Each row of a before or after table is a point. One or more steps were done to the points. Then noise was added and the rows were shuffled. The steps act on how far a point lies along the listed directions, d1 being the first. What was done? A step turns or swaps two directions, mirrors them in a line or flattens them onto one, adds a multiple of one to another, or multiplies one. Angles are multiples of 10 degrees, from the lower direction toward the higher: turns from -170 to 170, lines from 10 to 170 but not 90. Use the fewest steps. Two steps may share a direction if one is a turn and the other turns, adds or multiplies; they go together, in the order done. Otherwise the lowest direction goes first.
In the rows, zero is written as 128.

Directions:
(1): [138, 162,  99]
(2): [168, 133, 148]
Before (14 x 3):
array([[118, 151, 104],
       [115,  96, 152],
       [142, 168, 118],
       [125, 153, 102],
       [ 86, 134,  86],
       [ 71, 131, 106],
       [166, 159, 143],
       [154, 102, 180],
       [158, 116, 139],
       [103, 112, 139],
       [127, 151, 113],
       [ 88, 117, 106],
       [138, 138, 111],
       [164, 172, 123]])
After (14 x 3):
array([[182, 136, 163],
       [100, 139, 110],
       [146, 175, 115],
       [125, 135, 109],
       [102, 139, 103],
       [137, 175,  93],
       [ 71, 105, 134],
       [ 95,  98, 123],
       [144, 102, 162],
       [122, 105, 155],
       [157, 132, 126],
       [120, 169, 111],
       [ 75, 106, 110],
       [112, 144, 113]])
Steps: turn d1 and d2 by -40 degrees

Directions:
(1): [167, 131, 178, 143, 129, 154, 148, 113]
(2): [166, 114, 101, 122, 125, 165, 108, 164]
(3): [132, 172, 132, 174, 129, 117,  96, 145]
Before (9 x 8):
array([[112, 131, 133, 125, 134, 125, 118, 112],
       [135, 121, 160, 121, 125, 115, 158, 105],
       [ 95, 115, 143, 113, 117, 121, 158, 100],
       [137, 229, 156, 241, 119, 114,  67, 156],
       [157, 101, 108, 123, 119, 162, 110, 160],
       [103, 143, 136, 110, 131,  96, 120, 104],
       [143, 120, 122, 114, 122, 136, 150, 114],
       [109, 125, 118, 105, 119, 119, 150, 121],
       [109, 112, 142,  87, 113, 104, 136, 112]])
After (9 x 8):
array([[127, 125, 122, 111, 122, 125, 149, 105],
       [156, 117, 179, 138, 120, 146, 145, 113],
       [117, 125, 117, 124, 135, 132, 111, 128],
       [131, 129,  99, 100, 127, 128,  95, 141],
       [122, 101, 112,  80, 112, 124, 116, 136],
       [129, 117, 104, 104, 113, 137, 140, 139],
       [101, 104,  92, 101, 112, 128, 129, 133],
       [114, 232, 135, 229, 120,  97,  61, 159],
       [102, 117, 113, 107, 124,  94, 139, 121]])
Steps: turn d1 and d2 by -100 degrees
